Each row of a before or after table is a point. The points were changed in one or more steps. Then noise was added and the rows were shuffled. The steps act on how far a point lies along the listed directions, d1 being the first. Write out the steps. A step turns or swaps two directions, mirrors them in a line or flattens them onto one, adds a multiple of one to another, or multiplies one. Angles are multiples of 10 degrees, from the lower direction toward the higher: turns from -170 to 170, lines from 10 to 170 but not 90. Use the fewest steps. Two steps may share a direction if one is a turn and the other turns, adds or multiplies; they go together, in the order done. Otherwise the lowest direction goes first.

Directions:
(1): [-0.24  0.42]
(2): [0.42 0.24]
Before (9 x 2):
[[ 0.38  0.41]
 [ 0.17 -0.31]
 [-0.43  0.02]
 [-0.34 -0.31]
 [ 0.03 -0.02]
 [-0.34  0.04]
 [ 0.38 -0.23]
 [-0.80  0.32]
 [-0.38 -0.21]]
After (9 x 2):
[[ 0.09 -0.33]
 [ 0.23  0.31]
 [ 0.22 -0.39]
 [ 0.32 -0.27]
 [-0.57  0.16]
 [ 0.02  0.07]
 [ 0.01  0.43]
 [ 0.09 -0.88]
 [ 0.42 -0.16]]
Steps: turn d1 and d2 by -120 degrees

Directions:
(1): [-0.49  0.08  0.32]
(2): [0.19 0.53 0.17]
Before (14 x 3):
[[ 0.00 -0.38 -0.13]
 [-0.26 -0.06  0.10]
 [ 0.14 -0.27 -0.06]
 [ 0.32  0.52  0.11]
 [ 0.35 -0.07 -0.13]
 [ 0.38 -0.39  0.00]
 [-0.11 -0.30 -0.15]
 [-0.17  0.15  0.30]
 [ 0.36  0.46 -0.02]
 [ 0.36  0.33 -0.09]
 [ 0.58  1.09  0.06]
 [ 0.11 -0.44 -0.43]
 [ 0.31  0.72  0.09]
 [ 0.49  0.28 -0.05]]
After (14 x 3):
[[ 0.29 -0.49  0.04]
 [ 0.48  0.44 -0.03]
 [-0.14 -0.40 -0.09]
 [-0.05 -0.48 -0.38]
 [-0.20 -0.30 -0.12]
 [-0.27  0.03  0.14]
 [ 0.08 -0.33 -0.05]
 [-0.09  0.19  0.31]
 [ 0.47  0.32 -0.15]
 [ 0.29 -0.16 -0.16]
 [ 0.87  0.87 -0.23]
 [ 0.54  0.10 -0.20]
 [ 0.48  0.60 -0.08]
 [ 0.42  0.21 -0.20]]
Steps: turn d1 and d2 by 20 degrees

Directions:
(1): [ 0.26 -0.50  0.46 -0.17 -0.31 -0.19]
(2): [-0.33  0.35  0.42 -0.49  0.16 -0.16]
Before (12 x 6):
[[-0.15  0.09  0.31 -0.35  0.01 -0.11]
 [-0.06  0.18  0.19 -0.17 -0.01 -0.03]
 [-0.08  0.06  0.07 -0.08  0.01 -0.10]
 [-0.10  0.08  0.42 -0.37  0.05 -0.23]
 [-0.26  0.20  0.52 -0.44  0.18 -0.23]
 [-0.13  0.10  0.41 -0.36  0.05 -0.19]
 [-0.11  0.08  0.30 -0.28  0.21 -0.17]
 [-0.08  0.05  0.34 -0.28 -0.14 -0.10]
 [ 0.04  0.10 -0.25  0.17  0.09  0.07]
 [ 0.02 -0.17  0.32 -0.21 -0.18 -0.09]
 [-0.12  0.16 -0.29  0.05  0.12  0.11]
 [-0.01 -0.08  0.16  0.00 -0.01 -0.08]]
After (12 x 6):
[[-0.42  0.36  0.70 -0.78  0.14 -0.28]
 [-0.41  0.37  0.90 -0.88  0.18 -0.41]
 [-0.39  0.36  0.67 -0.69  0.34 -0.32]
 [ 0.14  0.03 -0.44  0.35  0.06  0.14]
 [-0.12  0.20 -0.40  0.12  0.14  0.14]
 [-0.18  0.16  0.19 -0.21  0.06 -0.16]
 [-0.29  0.24  0.66 -0.63 -0.06 -0.24]
 [-0.44  0.40  0.88 -0.87  0.18 -0.35]
 [-0.23  0.35  0.43 -0.42  0.06 -0.12]
 [-0.03 -0.07  0.23 -0.06 -0.01 -0.11]
 [-0.71  0.66  1.14 -1.14  0.38 -0.47]
 [-0.06 -0.12  0.54 -0.40 -0.18 -0.17]]
Steps: multiply d1 by 1.3; multiply d2 by 2.5

Directions:
(1): [-0.17  0.47 -0.33  0.45  0.07  0.24 -0.28 -0.55 -0.22]
(2): [-0.23  0.35 -0.61 -0.28 -0.21 -0.38  0.02  0.41 -0.24]
(3): [ 0.03 -0.33 -0.53 -0.40  0.59  0.00 -0.06 -0.29  0.25]
Before (9 x 9):
[[ 0.20 -0.03  0.07 -0.21 -0.63 -0.24  0.13  1.01 -0.05]
 [ 0.07  0.07  0.02 -0.01  0.11  0.06  0.02 -0.11  0.04]
 [ 0.09  0.16 -0.06  0.02  0.25  0.19 -0.18 -0.09  0.02]
 [-0.11 -0.07 -0.45 -0.03  0.31  0.06 -0.10 -0.57  0.13]
 [ 0.24 -0.79 -0.04 -0.66  0.97  0.39 -0.01 -0.19  0.87]
 [-0.09  0.00 -0.02  0.04  0.03  0.01 -0.27 -0.38 -0.15]
 [ 0.22 -0.26  0.56  0.41  0.14  0.51 -0.13 -0.28  0.34]
 [-0.04  0.24  0.06  0.05 -0.36 -0.18  0.05  0.45 -0.01]
 [ 0.05  0.23  0.49  0.41 -0.52  0.21  0.11  0.29 -0.19]]
After (9 x 9):
[[ 0.09  0.09  0.48  0.24 -0.35  0.00  0.07  0.31  0.08]
 [-0.12  0.07 -0.18  0.02  0.06 -0.02 -0.30 -0.41 -0.19]
 [-0.28  0.27 -0.72 -0.04  0.05 -0.12 -0.10 -0.33 -0.11]
 [ 0.20 -0.54 -0.22 -0.10  0.77  0.41 -0.19 -0.53  0.55]
 [ 0.05  0.24 -0.20 -0.01  0.24  0.14 -0.20 -0.08 -0.02]
 [ 0.38 -0.28  0.78  0.03 -0.71 -0.03  0.20  0.94  0.09]
 [-0.05 -0.43 -0.93 -1.20  0.75 -0.20  0.04  0.45  0.62]
 [ 0.05  0.09 -0.08 -0.05  0.14  0.02  0.02 -0.11  0.03]
 [ 0.24 -0.23  0.62  0.37 -0.01  0.49  0.06 -0.18  0.15]]
Steps: multiply d1 by 1.3; multiply d2 by 1.3; turn d2 and d3 by -60 degrees

Directions:
(1): [-0.54  0.38 -0.64  0.08 -0.16  0.16  0.07  0.22 -0.55  0.13  0.02]
(2): [ 0.33  0.00  0.11  0.35 -0.19 -0.41  0.75  0.11 -0.27  0.30 -0.29]
(3): [ 0.47 -0.40 -0.43 -0.25 -0.39 -0.30 -0.51  0.23 -0.16  0.23 -0.09]
(4): [-0.52 -0.31 -0.01  0.41  0.14 -0.12 -0.24  0.01  0.39  0.59 -0.39]
Before (11 x 11):
[[ 0.22 -0.16  0.48 -0.11  0.43  0.05 -0.25  0.07  0.50 -0.26  0.08]
 [-0.05  0.18 -0.68  0.05 -0.13 -0.21 -0.08  0.32 -0.45  0.30 -0.35]
 [-0.34 -0.16  0.46  0.32  0.29  0.01  0.28 -0.13  0.42  0.37 -0.27]
 [ 0.42 -0.02  0.04 -0.33 -0.15 -0.35 -0.12 -0.12 -0.10 -0.45  0.23]
 [ 1.36 -0.17 -0.12 -0.43 -0.57 -0.42 -0.13  0.31 -0.61 -0.26  0.38]
 [-0.41 -0.12 -0.25  0.38 -0.15 -0.13  0.00  0.09  0.11  0.30 -0.25]
 [ 0.71 -0.57 -0.22 -0.11 -0.54 -0.46 -0.41  0.08  0.15  0.22 -0.15]
 [ 0.23 -0.28  0.50  0.21  0.09 -0.25  0.02 -0.03  0.26  0.24 -0.17]
 [-0.53  0.12 -0.34  0.06 -0.01  0.12 -0.78  0.13  0.21 -0.23  0.11]
 [ 0.94 -0.21  0.26 -0.69  0.11  0.06 -0.20 -0.26  0.09 -0.59  0.39]
 [-0.16  0.12  0.34  0.64  0.03 -0.23  0.18  0.04 -0.07  0.38 -0.29]]
After (11 x 11):
[[ 0.28  0.15 -0.25 -0.13 -0.37 -0.04 -0.57  0.20 -0.49 -0.11  0.20]
 [ 0.29  0.23 -0.23 -0.18 -0.37  0.01  0.15  0.12 -0.23 -0.42  0.16]
 [-0.34  0.06 -0.45  0.02 -0.16 -0.01 -0.16  0.38 -0.44  0.23 -0.06]
 [-0.61  0.23 -0.20  0.32  0.35  0.20 -0.05  0.31 -0.05  0.15 -0.06]
 [ 0.87 -0.03  0.22 -0.19 -0.02 -0.38  0.22  0.07 -0.09 -0.17 -0.19]
 [-0.14  0.48  0.51  0.23  0.21 -0.02  0.48 -0.07  0.08 -0.72  0.17]
 [ 0.37 -0.60  0.34  0.82 -0.18 -0.68  0.18  0.27  0.23  0.96 -0.59]
 [-0.62 -0.25  0.07  0.64  0.37 -0.21  0.22 -0.09  0.34  0.72 -0.48]
 [-0.29  0.29 -0.55 -0.35 -0.10  0.48 -0.32  0.14 -0.41 -0.09  0.22]
 [-0.34 -0.25  0.16  0.39  0.06 -0.54  0.03 -0.19  0.27  0.32 -0.17]
 [ 0.15 -0.04 -0.24  0.52 -0.44 -0.49  0.65  0.12 -0.39  0.49 -0.40]]
Steps: turn d1 and d4 by -140 degrees; swap d2 and d3

Directions:
(1): [ 0.26 -0.19  0.34 -0.11  0.40  0.47  0.40 -0.10 -0.51 -0.58  0.06  0.17
 -0.19  0.43]
(2): [-0.29  0.18  0.42 -0.08  0.52  0.04 -0.57 -0.02  0.02 -0.27 -0.16 -0.10
  0.78 -0.04]
Before (8 x 14):
[[ 0.02 -0.02  0.49  0.12  0.82  0.44 -0.22 -0.18 -0.35 -0.57  0.14  0.12
   0.31  0.24]
 [ 0.31 -0.34 -0.47  0.05 -0.58 -0.11  0.81  0.15 -0.06  0.17  0.19  0.17
  -0.98 -0.02]
 [ 0.30  0.06 -0.87  0.25 -1.20 -0.15  0.62  0.09  0.16  0.69  0.21  0.10
  -1.20 -0.02]
 [ 0.09 -0.19 -0.51  0.27 -0.63 -0.40  0.09 -0.07  0.48  0.49  0.04 -0.24
  -0.40 -0.32]
 [-0.12  0.12  0.33  0.03  0.20  0.23 -0.02 -0.06  0.00 -0.13  0.01 -0.11
   0.27 -0.17]
 [-0.17  0.17  0.21  0.00  0.24  0.16 -0.19  0.08 -0.06 -0.38 -0.14 -0.21
   0.23  0.18]
 [ 0.06 -0.06  0.17  0.06  0.09  0.29  0.26 -0.34 -0.28 -0.29  0.01  0.13
  -0.15  0.14]
 [ 0.07  0.19 -0.26  0.38 -0.29 -0.44 -0.03 -0.01  0.24  0.27  0.18 -0.02
   0.00 -0.05]]
After (8 x 14):
[[ 0.08 -0.03  0.16  0.03 -0.04  0.27  0.42 -0.03 -0.08 -0.04  0.11 -0.02
  -0.16 -0.10]
 [ 0.44 -0.25 -0.34  0.26 -0.15  0.17  0.57 -0.15 -0.22  0.02  0.38  0.16
  -0.93  0.16]
 [-0.02  0.27  0.22  0.26  0.25 -0.21 -0.28 -0.05  0.02 -0.18  0.07 -0.04
   0.51  0.09]
 [-0.28  0.11  0.25  0.09  0.29 -0.17 -0.74 -0.13  0.37 -0.16 -0.20 -0.33
   0.82 -0.23]
 [-0.02  0.03 -0.24  0.17 -0.43 -0.10  0.20 -0.31  0.09  0.22  0.05  0.08
  -0.30 -0.19]
 [-0.47  0.17 -0.28  0.04 -0.29 -0.63 -0.58  0.21  0.54  0.50 -0.14 -0.16
   0.48 -0.60]
 [ 0.10  0.01 -0.11  0.07 -0.12  0.21  0.33  0.07 -0.10 -0.31 -0.02 -0.13
  -0.45  0.25]
 [-0.70  0.68  0.00  0.07 -0.21 -0.45 -1.27  0.20  0.63  0.41 -0.24 -0.30
   1.03 -0.47]]
Steps: turn d1 and d2 by -110 degrees
